Each point is reached from the start by the listed moves, each made once or not at all, plus a little noise. Is the number of moves made odd or even? Then give how often each move was made.

Moves:
(1): 0.457	-0.094	0.052	0.083
(2): 0.117	0.267	0.058	-0.280
(3): -0.063	-0.048	0.382	-0.031
Start: 0.043	0.043	-0.134	0.035
Points:
0.516	-0.050	-0.106	0.131 -> odd (1, 0, 0)
0.110	0.250	0.303	-0.279 -> even (0, 1, 1)
0.034	0.059	-0.118	0.046 -> even (0, 0, 0)
0.184	0.305	-0.058	-0.264 -> odd (0, 1, 0)

Moves:
(1): 0.167	0.125	0.173	0.039	-0.050	-0.040	0.111	-0.008	-0.048	0.100	0.062	-0.073
(2): 0.088	0.203	0.014	-0.017	0.027	0.040	-0.038	-0.171	0.229	0.070	-0.176	0.232
(3): -0.230	0.261	0.126	-0.043	-0.019	0.059	0.059	-0.183	0.047	0.283	0.034	0.150
(4): -0.078	0.077	-0.107	0.323	0.189	0.200	0.085	0.089	-0.099	0.023	-0.039	0.073
(5): 0.169	0.202	0.071	-0.086	0.104	-0.162	0.281	0.205	0.185	-0.092	-0.010	0.102
(6): 0.105	-0.160	0.272	-0.020	0.178	0.135	0.097	-0.162	0.165	-0.131	-0.160	-0.230
(7): 0.053	0.043	-0.070	-0.003	-0.063	-0.012	0.200	-0.005	-0.151	-0.045	-0.226	0.100
(8): 0.041	0.099	-0.042	0.072	-0.064	0.081	-0.089	0.289	0.121	-0.061	-0.138	-0.019
(9): -0.262	0.015	0.002	0.170	-0.085	-0.068	0.092	-0.113	0.186	-0.176	-0.032	-0.032
Start: -0.002	-0.060	-0.164	-0.005	-0.012	0.117	0.059	-0.044	-0.092	-0.033	0.039	-0.078
Points:
-0.098	0.469	-0.083	-0.096	-0.049	0.178	0.274	-0.396	0.028	0.300	-0.334	0.398 -> odd (0, 1, 1, 0, 0, 0, 1, 0, 0)
0.092	0.724	0.039	0.309	0.133	0.252	0.482	0.351	0.126	0.218	-0.051	0.162 -> odd (1, 0, 1, 1, 1, 0, 0, 1, 0)
0.181	0.486	0.266	-0.176	0.229	0.202	0.640	-0.356	0.399	0.054	-0.488	0.273 -> odd (0, 1, 1, 0, 1, 1, 1, 0, 0)
0.138	0.736	-0.060	0.282	0.092	0.228	0.700	0.336	-0.052	0.138	-0.266	0.224 -> even (1, 0, 1, 1, 1, 0, 1, 1, 0)

Moves:
(1): 0.056	0.077	-0.033	0.069	-0.070	0.184	0.049	0.053	0.034	0.188	-0.069	0.211	0.018	-0.044	-0.058	0.065	0.006	-0.051	0.086	0.037	0.074
(2): 0.237	-0.030	0.069	0.139	-0.111	-0.028	0.010	0.011	0.032	-0.062	0.048	0.093	-0.155	0.061	0.043	-0.050	0.005	0.136	-0.018	0.102	-0.078
(3): -0.049	0.173	-0.039	0.054	0.045	0.020	0.000	-0.014	-0.092	0.105	0.070	0.027	0.059	0.159	-0.054	0.108	0.054	-0.144	0.096	-0.024	0.077
(4): 0.141	-0.008	0.082	0.012	-0.047	-0.046	0.024	0.051	0.003	0.045	-0.073	-0.183	-0.037	-0.020	0.010	0.061	-0.028	-0.015	0.196	0.025	0.149
(5): 0.037	0.021	-0.059	-0.079	0.003	-0.061	-0.166	0.195	-0.088	0.013	0.009	0.235	0.099	0.170	-0.087	-0.121	-0.188	0.004	0.186	-0.017	0.038
(6): -0.109	-0.058	-0.049	0.045	-0.047	0.083	0.127	-0.113	-0.135	-0.072	0.085	0.072	0.067	-0.051	0.002	0.080	0.082	0.186	0.205	-0.213	-0.166
(7): -0.020	-0.108	-0.028	0.178	0.011	0.064	-0.045	0.054	-0.013	-0.028	-0.021	-0.028	0.157	0.134	0.035	-0.109	-0.024	-0.203	0.175	0.244	0.094
(8): -0.006	0.013	-0.260	-0.043	-0.049	0.161	-0.215	0.095	-0.041	0.182	0.009	0.030	0.083	0.065	0.022	0.030	-0.042	0.037	0.003	0.008	-0.111
(9): -0.053	0.034	-0.021	0.006	-0.093	0.090	-0.052	0.294	0.005	-0.022	-0.065	0.081	0.017	0.022	-0.018	0.177	0.166	0.075	-0.012	-0.044	-0.060
(10): -0.092	-0.101	-0.088	-0.145	-0.210	0.085	-0.062	0.093	0.090	0.094	0.191	-0.004	-0.192	-0.052	-0.088	-0.070	-0.020	-0.052	-0.008	-0.003	-0.214
(11): 0.053	-0.005	-0.153	0.036	0.136	0.046	-0.095	-0.049	-0.022	-0.151	-0.003	0.052	0.047	0.015	0.034	0.075	0.067	-0.111	0.029	0.004	0.031
(12): -0.071	0.209	0.017	0.040	-0.107	0.066	-0.053	-0.060	0.120	-0.114	-0.069	0.011	-0.112	-0.006	0.124	-0.145	-0.060	0.086	-0.010	-0.016	0.132
(13): -0.038	0.091	0.064	0.097	0.183	-0.001	-0.045	0.052	0.073	0.017	-0.103	-0.154	-0.063	0.006	-0.194	-0.163	0.031	0.124	-0.145	-0.078	0.001
(14): 0.097	0.226	-0.096	0.030	0.040	-0.179	0.034	-0.027	0.222	0.002	-0.066	0.025	0.094	0.076	0.064	-0.099	0.023	-0.073	0.122	-0.032	-0.028
(15): -0.039	-0.098	0.246	0.089	-0.104	-0.099	0.127	0.125	-0.074	-0.001	0.052	-0.051	-0.026	0.019	0.073	0.050	-0.141	-0.085	-0.086	-0.237	0.062
(16): -0.036	0.108	0.070	0.045	-0.039	-0.036	-0.144	0.036	-0.037	0.086	-0.014	0.050	0.056	-0.114	0.013	0.077	0.152	-0.059	0.139	-0.006	0.005
(17): -0.012	0.093	-0.025	0.024	-0.204	0.092	-0.039	-0.019	-0.124	0.020	-0.021	0.064	0.050	-0.007	-0.124	0.089	0.098	-0.144	0.008	0.012	-0.048
(18): -0.068	-0.165	-0.151	0.012	-0.082	-0.092	-0.124	-0.066	0.029	0.126	-0.089	0.031	-0.077	0.098	0.041	-0.138	0.037	0.046	-0.089	-0.010	0.018
Start: 0.109	0.019	0.040	-0.056	-0.073	0.146	-0.009	0.092	0.153	-0.056	-0.101	0.065	0.042	0.080	-0.018	0.143	-0.090	0.110	-0.031	0.117	-0.121
Points:
-0.078	0.559	0.015	0.166	-0.503	0.227	-0.131	0.489	0.006	0.385	0.010	0.525	0.222	0.240	-0.484	0.174	0.022	-0.190	0.586	-0.437	-0.311 -> even (1, 0, 1, 0, 1, 1, 0, 0, 0, 1, 0, 0, 1, 1, 1, 1, 1, 0)
0.102	0.017	-0.446	-0.050	-1.027	0.482	-0.561	0.570	0.052	0.163	-0.084	0.493	-0.218	0.361	-0.098	0.065	-0.041	0.455	0.418	-0.035	-0.447 -> even (0, 1, 0, 1, 1, 1, 0, 1, 1, 1, 0, 1, 0, 0, 0, 0, 1, 1)
0.294	-0.135	-0.048	0.353	-0.367	0.156	-0.272	0.259	-0.065	0.012	-0.265	0.190	0.075	0.483	-0.295	-0.211	-0.084	0.239	0.505	0.173	-0.121 -> even (0, 1, 0, 1, 1, 1, 1, 0, 0, 0, 0, 0, 1, 0, 0, 0, 1, 1)
-0.107	0.442	-0.675	0.218	-0.315	0.351	-0.816	0.642	0.265	0.208	-0.235	0.316	0.221	0.564	-0.109	-0.097	0.160	-0.001	0.874	-0.049	-0.149 -> even (0, 0, 1, 1, 1, 1, 1, 1, 1, 1, 1, 1, 1, 1, 0, 1, 0, 1)
-0.110	0.079	-0.115	0.164	-0.621	0.402	-0.394	0.480	0.324	0.069	-0.343	-0.122	-0.211	0.244	-0.241	-0.165	0.106	0.017	0.088	0.247	-0.026 -> even (0, 0, 0, 1, 0, 0, 1, 0, 1, 1, 0, 1, 1, 0, 0, 0, 1, 1)
0.118	0.217	-0.300	0.539	-0.889	0.493	-0.193	0.461	0.212	0.170	-0.310	0.600	0.164	0.436	0.178	0.098	0.046	0.130	0.353	-0.041	-0.243 -> odd (1, 1, 0, 0, 0, 1, 1, 1, 1, 0, 0, 1, 0, 1, 1, 0, 1, 1)
-0.103	0.066	-0.444	-0.210	-0.330	0.423	-0.319	0.356	-0.100	0.276	0.249	0.422	0.170	0.372	-0.216	0.170	-0.222	0.132	0.434	-0.138	-0.507 -> odd (0, 0, 1, 0, 1, 1, 0, 1, 0, 1, 0, 0, 0, 0, 0, 0, 0, 0)
-0.024	-0.204	-0.157	0.310	-0.551	0.213	-0.441	0.648	-0.143	0.023	0.159	0.609	0.082	0.544	-0.028	0.213	0.109	-0.118	0.596	-0.082	-0.335 -> odd (0, 1, 1, 0, 1, 1, 1, 0, 1, 1, 1, 0, 0, 0, 1, 1, 0, 1)
0.046	0.405	-0.196	0.303	-0.352	0.702	-0.135	0.361	0.264	-0.078	-0.040	0.442	-0.274	0.182	-0.229	0.211	0.250	0.364	0.194	-0.097	-0.327 -> odd (1, 1, 1, 0, 0, 1, 0, 0, 1, 1, 1, 1, 1, 0, 0, 0, 0, 0)
